Each row is a point. The ring and each string are closed loops that go straight from each point to the next, and from the last back to the first. Before rounding, they use only three directions, however many columns there are. Count how often each string passes through the ring. Passing back the other way cancels.

Ring, 7 rows:
[[ 11.0  20.4 -12.4  -4.7]
 [ -3.4  21.8  -8.4 -15.9]
 [-12.4  18.6   4.5 -15.7]
 [-13.1  13.2  16.4   0.0]
 [ -5.0  11.0  17.4   9.1]
 [ 13.0  11.7   8.8  10.9]
 [ 17.3  15.5  -2.7   4.9]]
String (18 x 4):
[[ 18.4   6.5  22.3  12.3]
 [ 17.4  10.7  14.0  -1.1]
 [  3.2  16.0   1.4   2.6]
 [ 10.8  17.9 -10.4  13.3]
 [ 19.1  20.1 -18.2   7.3]
 [ 19.8  19.6 -11.9  -8.5]
 [ 11.2  18.3  -3.7 -12.4]
 [  0.8  18.3  -2.6  -4.7]
 [ -6.3  22.6 -12.3  -8.3]
 [-11.6  23.6  -9.9 -19.9]
 [-19.3  22.6  -3.0 -23.6]
 [-13.0  17.1  11.8 -24.1]
 [ -7.4  14.7  14.4 -14.4]
 [ -4.1  14.0  13.1  -7.7]
 [ -0.1  12.1  17.9  -8.2]
 [ -4.4  15.1   6.5   2.9]
 [ -7.9  14.4   6.7  12.8]
 [ -0.2   9.4  16.5  22.2]]
Times through: 3
String (18 x 4):
[[ 19.8  15.2  -5.5  14.4]
 [  8.8  16.0  -3.5  11.4]
 [  4.8  15.7   2.4   0.9]
 [ 22.1  12.9   5.5  -0.2]
 [ 28.7  14.4  -3.1   4.8]
 [ 22.6  18.2 -13.3   6.7]
 [ 22.3  21.1 -20.5   2.1]
 [  6.7  22.4 -19.6   2.7]
 [ -0.5  19.3  -7.1   0.9]
 [  6.8  16.8   1.4  -9.4]
 [ 12.4  20.2  -7.7 -19.2]
 [  7.7  24.7 -21.5 -15.1]
 [  0.0  24.0 -20.7  -1.9]
 [  0.9  20.0  -9.2  -0.1]
 [  8.5  17.1  -1.0  -6.2]
 [  7.2  16.4   0.8  -3.8]
 [ 19.1  15.1   1.4  -5.2]
 [ 29.3  14.3  -2.9   4.7]]
Times through: 3
